Each row of a before or after table is a point. The points were changed in one or more steps. Then noise was added and the rows were shuffled. The steps act on how far a point lies along the listed directions, d1 being the first. Name the steps. A step turns or swaps two directions, mirrors them in a line or flattens them onto one, adds a multiple of one to another, or multiplies one. Angles are multiples of 10 degrees, from the lower direction toward the higher: turns from -170 to 170, lines from 10 to 170 but not 90. Use the fewest steps. Two steps may share a direction if one is a turn and the other turns, adds or multiplies; they go together, in the order done. Otherwise the lowest direction goes first.
In the rows, zero is written as 128.

Directions:
(1): [109 187]
(2): [ 69 109]
Before:
[[142  83]
 [149 190]
 [143  37]
 [111 110]
 [130 145]
 [115 131]
 [135 169]
 [131  48]
 [106  34]]
After, 9 rows:
[[138 121]
 [151 134]
 [162 214]
 [ 78  85]
 [114 113]
 [139 172]
 [166 202]
 [191 200]
 [ 99  91]]
Steps: turn d1 and d2 by 150 degrees

Directions:
(1): [ 63  72 142 123]
(2): [ 85 161  64 153]
(3): [102 167 137  54]
Before (8 x 4):
[[166 122 184 100]
 [139  64 114 214]
 [150 188  66 137]
 [161  82 168 157]
 [134  61 208  92]
 [153  74 170 141]
 [137 129 159  77]
 [113 196 136  76]]
After, 8 rows:
[[204 133 194  83]
 [ 56 138 149  83]
 [191 113 162 137]
 [199 127 102 206]
 [143  96 188 103]
 [128 120 162  78]
 [185 109 163 153]
 [ 60  97  83 150]]
Steps: mirror d1 and d3 in the line at 80 degrees

Directions:
(1): [122  26 160 111 139 185 127 118]
(2): [183 162 182 172 175 158 122  72]
Before, 9 rows:
[[180 190 170 138 166 169 127  70]
 [207 220 161 203 156 144 121  52]
 [134 149 107 143 128 114 131 114]
 [158 217 109 148 148  90 127 132]
 [155 176 102 137 118 124 140 121]
 [198 224 163 155 160 163 136  65]
 [141 106 139 120 145 138 138 120]
 [249 155 224 221 230 216 112  25]
 [126 111 156 114 128 140 125 118]]
After (9 x 8):
[[126 147  93 115 128  98 131 160]
 [138 147  97 124 104 129 142 134]
 [127 120 156 120 128 138 127 109]
 [144 114 141 123 146 139 137 118]
 [151 125 142 108 130 177 141 105]
 [151 101 133 147 118 163 127 100]
 [190  34 194 162 194 235 118  73]
 [125 130 104 130 124 120 132 123]
 [142 116 153 101 142 181 127  97]]
Steps: flatten d1 and d2 onto the line at 40 degrees

Directions:
(1): [145 123 176 162  51 223 118 158 161 130 113]
(2): [166  34 125 125 107  94 143  83 197  81 128]
(3): [154  68 183 137 136  78  82 213  90 145 132]
(4): [133 109  77 114  63 133 140 139  87 134 236]
(5): [ 97 116 139 158 160 164  74 108  86  23 152]
Before, 14 rows:
[[115 151 159 111 219  48 137 170 113 223  58]
 [158 178 103 137 128 112 113 138  77 115 190]
 [118 168 114  96 139 107 178 148 146 218 117]
 [ 72  84 124 139 139 217  79  99 144  38 170]
 [ 59 182 115 140 157 169  57  95  80  92 161]
 [ 77 208 168 170 151 203  63 159  70 132 129]
 [113 124 146 175 132 171  97 202 101 111 129]
 [107 115 156 177 138 220 103  91 142  57 110]
 [119 111 130 157 123 150 119  56 111  28 117]
 [158 165 109  76 175  57 177 111 165 190  64]
 [ 79 173 115 185 124 249  94 100 130  33 143]
 [ 91 160 152 164 162 190  86 140  64  76 134]
 [110 134 142  97 175  81 133 121 137 159  89]
 [144 165 167 118 165  72 136 196 145 230  78]]
After, 14 rows:
[[104 117  75 141 109 178 146  67 113  86 202]
 [125 117 180 131  92 166 118 160 152 153 102]
 [ 76 219 105 138 130 172 104 136  64 165 184]
 [118 140 160 128 140 134 130 183 126 175 115]
 [ 93 185 109 144 136 180 130 116  77 117 156]
 [ 62 206 119 137 150 179  77  82 117 119 129]
 [154 202 131 142 182 105 117 122 115 120  96]
 [ 69 110  70 105 164 167 121  60 153  73 172]
 [176 119 184 138  86 167 117 177 153 147  87]
 [156 137 181 141  90 134 113 231 127 214 137]
 [140 129 209 157  83 183 120 224 134 220  97]
 [121 125 108 146 102 157 145  42 124  54 125]
 [ 70 182  42 141 148 177 130  69 104  54 199]
 [106 148  86 140 135 121 139 168  96 141 160]]
Steps: turn d1 and d4 by 120 degrees; flatten d3 and d5 onto the line at 140 degrees

Directions:
(1): [140 147 183 181  87 123 144 191 187 138  60 181 117 188]
(2): [140 179  87 161 202 119 170 141 149 137 157  74  53 190]
(3): [115 202  97  70 134 106 125 125 108  83  15  97 137 123]
Before:
[[119 213  69  69 156 121 138  99  79  84  50  70 119 111]
 [125 111 114 101 117 124 112 113  90  98 126 135 147  88]
 [131  93 142 148 109 131 121 126 139 144 130 133 138 116]
 [141 124 127 162 134 128 127 149 153 124 117 124 112 168]
 [119 133  94 112 144 146 122 105 108 121 160 110 121 125]
 [122 132  99 105 137 129 115 101  94 120 128 124 132  99]
 [133 145 136 146 138 124 144 133 140 117 136 134 128 151]
 [120 159 125 128 138 124 126 135 136 128 103 111 125 146]
 [127 113 168 137  93 145 121 118 136 130  96 148 147 137]
 [136 122 142 140 118 127 128 138 139 147 111 148 126 134]]
After, 10 rows:
[[128 156 141 134 128 136 139 122 142 121  76 116 117 162]
 [137  97 143 155 105 134 109 145 149 125 116 147 136 145]
 [125 122 140 151 132 134 126 136 144 147 152 128 126 145]
 [135 136 135 131 121 124 130 137 136 142  97 142 125 135]
 [130 145  88 116 161 118 136 120  99 100 135 101 103 122]
 [147 118 100 181 182 153 164 112 122 161 250  94  66 150]
 [125 131 123 125 118 118 125 125 129 123  82 113 137 120]
 [132 125 150 141 118 128 132 131 139 117 138 151 148 134]
 [120 116 105 112 131 148 115 105 107 125 169 125 136 113]
 [128 133  93 121 155 130 126 105 103 130 155 113 111 116]]
Steps: turn d2 and d3 by -120 degrees

Directions:
(1): [ 59 137  96 151  49 153  75  67  90 137 145 119  76  98 178 191 146 193
 114  85]
(2): [180 226 115 138 195 168  94 112 157 194 116 200 142 160 130 173 166 178
 107 140]
(3): [169  68 148  84 139 111  83  55 186 179 188  62 106 166 109 175  79 134
 123 176]
Before (14 x 20):
[[ 72 107 106 143  86 122 153 162  70  78 123 140 117  97 143 109 135 126
  152 100]
 [ 74 114 100 124  71 131 127 137  95  89 120 130 115  88 157 117 130 137
  126 103]
 [ 91  69 124 117  61 109 142  87 113 106 149  54  94 109 133 139  97 104
  137 132]
 [ 98 107 129 147 117 132 191 204  89  76  88 124 158 116 117  69 118  78
  144 123]
 [101  92 141 125  90  89 186 181 104  82 122 115 132  98 135  70 128  87
  171 104]
 [ 91  49 118 126  75 109 139 154 121  90 140  84 124 109 127  98 103  93
  127 102]
 [154  33 170  69 123  93 146 101 139 105 171  89 136 128  95 125  68  85
  151 182]
 [104   7 160 102  83  90 112  99 134  88 163  21 103 120 128 118  59 101
  117 149]
 [141 127 162 139 158 122 197 215 123  77  92 153 166 116 110  37 120  53
  137 115]
 [117  69 133 117 112  98 147 127 122  99 133  69 118 129 116 106 111 102
  149 131]
 [197  63 186  69 187  89 168 144 170 132 142  89 157 159  36  87 103  62
  133 173]
 [ 86  71 135 133  71  93 146 126 114  75 142  79 118 102 126  98 105  88
  145 111]
 [118  87 131 108  71 114  91  79 131 150 163  92  95 129 138 181 102 136
  135 122]
 [ 94 134 109 128  86 129 126 137  73  99 126 125  99 103 155 115 144 153
  141  94]]
After:
[[162 111 139 116 169 107 156 150 143 117 117 106 148 148  99  95 123  93
  148 146]
 [125 100 138 133 136 128 179 187 115  96 103 114 159 135 105  81 105  77
  143 145]
 [156 145 124 123 179 125 154 171 125 125 122 175 152 146 109 110 134 117
  148 147]
 [105  22 166  92  89  83 167 137 112  81 145  53 119 109  75  86 102  69
  140 124]
 [199 108 169 106 211 109 146 163 175 122 116 118 171 164  90  87  92  85
  114 182]
 [178 156 138 112 154 127 115 126 155 170 128 158 141 156 116 156 127 126
  132 142]
 [164 167 117 107 173 138 134 155 151 136 110 174 155 137 121 112 135 128
  119 148]
 [159  68 168  80 148 100 165 135 130  97 146 124 156 126  90 106  87  80
  151 174]
 [171 175 126 113 171 136 129 149 120 141 120 157 135 146 123 113 144 145
  136 134]
 [189 160 137 114 190 125 167 140 163 148 114 138 158 156  93 116 122  87
  131 172]
 [159 117 152 111 152  91 182 184 144 115 121 135 155 130 111  73 124  83
  167 137]
 [180 139 152 123 184 103 159 162 165 119 119 141 170 150  89  86 119  77
  139 154]
 [104  70 160 130 102 111 175 175 117  71 124  98 133 103 125  60  95  61
  138 109]
 [176 112 130 116 178 118 152 185 169 129 120 140 169 152  94  86 116  79
  122 141]]
Steps: swap d1 and d2; multiply d3 by 0.4

Directions:
(1): [ 72 115 146 164  68 104  94 167 175 170 105 134  95  70 119  86 122 180
  46 161  61  68 195 139]
(2): [100  48 105  13 155 111 166 113 106  85  96 180 140 101 120  97 110 100
 135 220 161  82 168 115]
(3): [ 78  98 184  42  64 188 152 106 211 117 137 108  73 167 118 136 165 154
 190  62 114 105 123 116]
Before:
[[ 92 117 182 118  51 155 138 127 175 145 134 103  85 140 114 123 146 165
  149  93  96  95 122 107]
 [142 120 110  92 157 125 164 102 122 113 140 140 144 150 111 138 127 123
  168  99 163 153 106 104]
 [136  98  94  96 188  71 157 128  46 110  81 154 182  91 126 115  84  65
  124 248 185 118 134 102]
 [102 121 165 102 105 165 134 114 173 117 147 120  95 148 128 126 140 138
  170  91 121 133 115 126]
 [140 136 145 114 151 169 126  84 143 121 141 107 122 203 145 175 147 112
  175  11 134 168  80 100]
 [ 80  82 137  44 121 141 166 102 186 100 139 147 110 162  87 137 151 141
  173 139 137  88 153 118]
 [207 229 107 226 174 133 132 118  89 114 169  95 156 171 152 173 137  97
  146  61 149 225  50 123]
 [134 158 112 184 138 124 105 145 119 161 133 145 137 110 153 121 116 120
   90 117 113 174 123 161]
 [116  93  88  56 171 106 157 110  63  80 143 161 159 119 116 129 102  63
  162 238 171 132 135 113]]
After (9 x 24):
[[158 206  93 246 149 100  89 148  64 156 168 108 162 114 125 151  97  98
   99 165 118 171 114 139]
 [ 57  97 126 119  88  85 128 162 161 132  94 163 101  44 129  58 112 153
   34 211  74  53 210 120]
 [104 134 166 134 103 163 118 125 180 134 147 107  92 144 132 126 138 150
  149  79 111 133 119 129]
 [ 63 106 159 147  83 138  91 129 199 166 103 134  85 120 125 116 136 178
   68  72  51  87 175 114]
 [121 147 124 190 116  98 116 144 145 160 127 125 129 108 103 125 123 162
   94 100 104 138 141 115]
 [100  91 113  73 144 130 141 138 127 129 110 174 138 104 150 102 112 107
  111 169 129 132 148 148]
 [113 122 179 101  73 165 159 111 159 127 147  96  95 169 117 141 152 139
  181  81 129 116  93 102]
 [176 185  94 231 180  64 116 148  40 156 108 110 182 100 138 139  85  83
   96 186 153 166 105 120]
 [140 180 133 194 119 146 120 117 170 145 172 105 129 181  98 171 162 155
  160  57 113 156 101 134]]
Steps: turn d1 and d2 by 150 degrees; turn d2 and d3 by 40 degrees
